Every row gives one point. To make a cloud, some directions were put in groups of two or more. Within a group, all points are equally far from the middle, so they leave a hole (a ring in 2 directions, a hollow ball in 3). The other directions are filled evenly. Then the cloud was stretched, turned, moved and blurred a little. How many holes are there, and how many directions does each take, smallest first?
In the rows, 128 means zero.

Cloud, 13 rows:
[[123  72]
 [154  97]
 [ 98 104]
 [106 138]
 [ 98 112]
 [ 98 112]
 [ 98 112]
 [142 165]
 [156 157]
 [138 165]
 [136 165]
 [149  89]
 [122  72]]
Holes: 1 (2)

Cloud, 20 rows:
[[ 75 147  89]
 [124  89 142]
 [160  93 148]
 [111  78 121]
 [149 147 119]
 [ 75 127 117]
 [ 96  97 120]
 [107  89  82]
 [ 96  95 116]
 [158 124 142]
 [122 144 158]
 [101 104  82]
 [106 100 136]
 [106  87  83]
 [137 112  80]
 [167 104 141]
 [ 85 109 110]
 [141  99  76]
 [131 141 155]
 [174 104 132]]
Holes: 1 (2)

Cloud (28 x 4):
[[137 153 105 174]
 [ 99 171  94 162]
 [127  92 125 103]
 [110 176  68 103]
 [158 105 115 100]
 [172 149  97 127]
 [142 118  82 100]
 [ 93 112 141 127]
 [109 160 143 119]
 [127 105 121  95]
 [137  85  93 138]
 [102 133  60 112]
 [ 86 175 104 120]
 [164 117 173 134]
 [153  99 156 176]
 [160 116 159 172]
 [130  79 149 121]
 [123 106 143 103]
 [159 122  80 119]
 [ 91 137 138 122]
 [129 175 111 101]
 [ 79 136 124 141]
 [ 96 162 125 111]
 [114 168 125 104]
 [175 126 134 110]
 [177 120 153 124]
 [ 82 175  98 124]
 [ 83 168  80 147]]
Holes: 1 (4)

Cloud, 55 rows:
[[152 126 105  94  69 101]
 [105 102  88 152 122 167]
 [142 162 136 153 150 167]
 [142 163 161 127 134 166]
 [105 164  48 109 102 128]
 [119 119  81 133 159 173]
 [102  91 129 119 148 139]
 [144 124 106 119 145  89]
 [125  92  95 141 150 163]
 [167 122 127  75 121  96]
 [135 164 156  91 131 107]
 [152 131  82 120 151 163]
 [142 116 161 170 116 150]
 [160 125 150 125  83 148]
 [116 182 129 111  98 130]
 [165 118 101  69 108 110]
 [120 128  95  70 105 110]
 [135 140  67 119 107 180]
 [127 116 107 115 146  93]
 [136 122  91  96 107 176]
 [107 152 134 116  96 158]
 [121 140 187 127 123 116]
 [143 112 120  81 122  92]
 [125 159  66  88 139 117]
 [109 134  83 122 162 170]
 [161 142  98 111 150 161]
 [144 139  37 111 105 113]
 [157 157 166 126 122 163]
 [108 138  79 108 150 175]
 [164 177 110 129 130  97]
 [154 159 166 104 101  88]
 [155 121  53 116 124 118]
 [143 120 132  95 144 169]
 [129 116 194 147 143 144]
 [115 111 140 118 152 106]
 [134 155  47  86 123 113]
 [144 134 122 105  71  93]
 [133 118 126  94 143 171]
 [157 149 170 103 113  85]
 [125 153 176 106 134 120]
 [167 148 110 101  70 131]
 [156 154  49  86  89 127]
 [176 136 164 126  91  95]
 [166 132 187 130 118 148]
 [114 153 138 159 125 112]
 [121 134 182 137 131 108]
 [123 134 177 106 141 116]
 [128 182 117 129 143 111]
 [135 108  68 145 116 162]
 [146 146  63 133 100 166]
 [133 183 148 103 125 114]
 [ 99 117 116 102 102 157]
 [131 176 112 124 148 107]
 [153  99  79 112 115 103]
 [157 159 167 102 105  87]]
Holes: 3 (2, 2, 2)

Cloud:
[[140 135 129 174 121 101 130  89]
 [123 132 109 185 139 123 106 135]
 [131 139 134 146 134  90 141  72]
 [ 72 104 126 112 150 110 167 151]
 [102 157 107 149 105 109 157 145]
 [ 82 132 115 123 110 153 183 104]
 [122  79 124 141 149  60 150 134]
 [119 131  85 164 129 115 183 128]
 [100 113 133 180 124  80 127  93]
 [139  65 124 104 149 103 169 137]
 [134 148 174  81 122 143 167 123]
 [118  89 102 137 153 152 117 151]
 [135  63 147 150 153 124 111  70]
 [153 100 167  94 123 112 137 117]
 [167 145 117 118 120 118 132 102]
 [106  79 125 181 121  71 124 108]
 [171 120 138 135  83 133 173 131]
 [147  83 140 144 195 129 120  86]
 [175 102 140 106  93 130 165 112]
 [ 87  99 131 134  83 102 154 109]
 [115 139 129 121 144 183 152  99]
 [122  67 135 123 165 137 159 152]
 [138  99  84 166 161 144 142 144]
 [124  90  85 105  94 101 139  96]
 [134  85 105 167  85 129 117 133]
 [107  64 110 120 172 100 164  80]
 [ 99 131 180 103 126 113 166  96]
 [105 101 159 184 162 113 112 126]
 [117 111 170 131 184 120  95 101]
 [127  64 145 162 109 106 118 144]
 [ 85  41 107 169 142  99 102 130]
 [153 154 143 151 170 140  98 155]
 [142  90 132 143 149 166 150 168]
 [153  76 159 149 108 107 129 160]
 [152  86 162 106 139  96 119 120]
 [124 144  96 114 121 110 113 104]
 [189 119 127 180 111 128 126 137]
 [106  99 151 134 119  90 130  77]
 [156 184 152 107 178 126 166 117]
 [109 108  84 197 132 121 110 111]
 [116 103 148 113 164  78 154 131]
 [135 160 133 119 165  96 154  89]
 [120 154 189 166 147  97 136 135]
 [160 180 149 101 131 136 153 115]
 [ 99 151 126 163 194 137 109 136]
 [108 157 108 158 129 121 185 101]
 [114 108 111 123 138 134  89 143]
 [172 135 137 141 177 137  96 116]
 [138 102 140 127 129 187 146 105]
 [ 77 122 153 163 163 115 184 112]
 [131 116 113 187 135 139 119  87]
 [112 123 104 180 131 158 130 103]
 [ 53  93 139 125 173 122  94 122]
 [159 107 110 149 168 104  93  92]
 [135 150 113 168 123  98 168 124]
 [ 91 125  86 126 169 147 137 135]
 [130  95 113  89 127 118 164 119]
 [146 118 106 154 176 152 139 149]
 [112  79 128 154 169 123 113  61]
 [135 136 114 142 135 163 179  94]
 [119  59 120 144 122  97 102 151]
 [134  42 138 153 167 130 143 145]
 [115 104 141 135  99 108 169 154]
 [138 105  86 154 126 140 104  78]
 [136  48 152 153 141 144 133  79]
 [ 98 113 116 146 200  99 160 119]
 [130  97 163 107 173 164 145 155]
 [160 144 144 130 202 159 141 113]
 [143 146 163 150 138 104 177  89]
 [ 80 100 139 148 106  81 151  90]
 [165 131 106 137 129  97 136  80]
 [115  88 150 136  99 143 113 101]
 [ 93 103 135 148 179  88  88 114]]
Holes: 3 (2, 2, 2)
